Rows are points. The ring and each string are closed loops that go straight from each point to the next, and from the last back to the first. Before rounding, they use only three directions, however many columns there are. Count how often each string passes through the ring. Passing back the other way cancels.

Ring (8 x 3):
[[-2.55  0.38 -1.10]
 [-4.11  1.94 -1.86]
 [-3.92  1.84 -0.22]
 [-2.37  0.68  1.67]
 [-0.01 -0.70  3.03]
 [ 1.17 -1.49  2.92]
 [ 0.99 -1.76  2.14]
 [-0.40 -1.25  0.69]]
String (31 x 3):
[[ 1.47 -0.83  1.69]
 [-0.17  0.70  0.55]
 [-0.65 -0.41  1.52]
 [ 0.38 -2.04  3.50]
 [ 1.34 -2.22  4.46]
 [ 1.67 -1.60  4.44]
 [ 0.50 -0.15  2.50]
 [-0.42  1.01  0.82]
 [ 1.07 -0.57  3.04]
 [ 2.38 -2.70  5.25]
 [ 1.47 -2.85  4.50]
 [-0.04 -1.57  2.60]
 [-0.64 -0.18  1.13]
 [ 0.09  0.09  0.71]
 [ 0.97 -1.03  1.06]
 [-0.69 -0.03  0.36]
 [-1.13 -0.80  0.91]
 [-1.38 -1.30  0.69]
 [-2.10 -1.06 -0.44]
 [-2.77  0.75 -2.06]
 [-2.39  2.06 -2.01]
 [-2.29  1.21 -1.00]
 [-2.43 -0.23  0.10]
 [-2.95 -0.37 -0.50]
 [-3.27 -0.05 -1.72]
 [-2.34  0.94 -1.94]
 [-1.60  1.24 -1.29]
 [-1.42  0.20  0.33]
 [-0.54 -2.10  1.67]
 [ 0.64 -2.80  2.29]
 [ 2.57 -3.36  3.08]]
Times through: 3
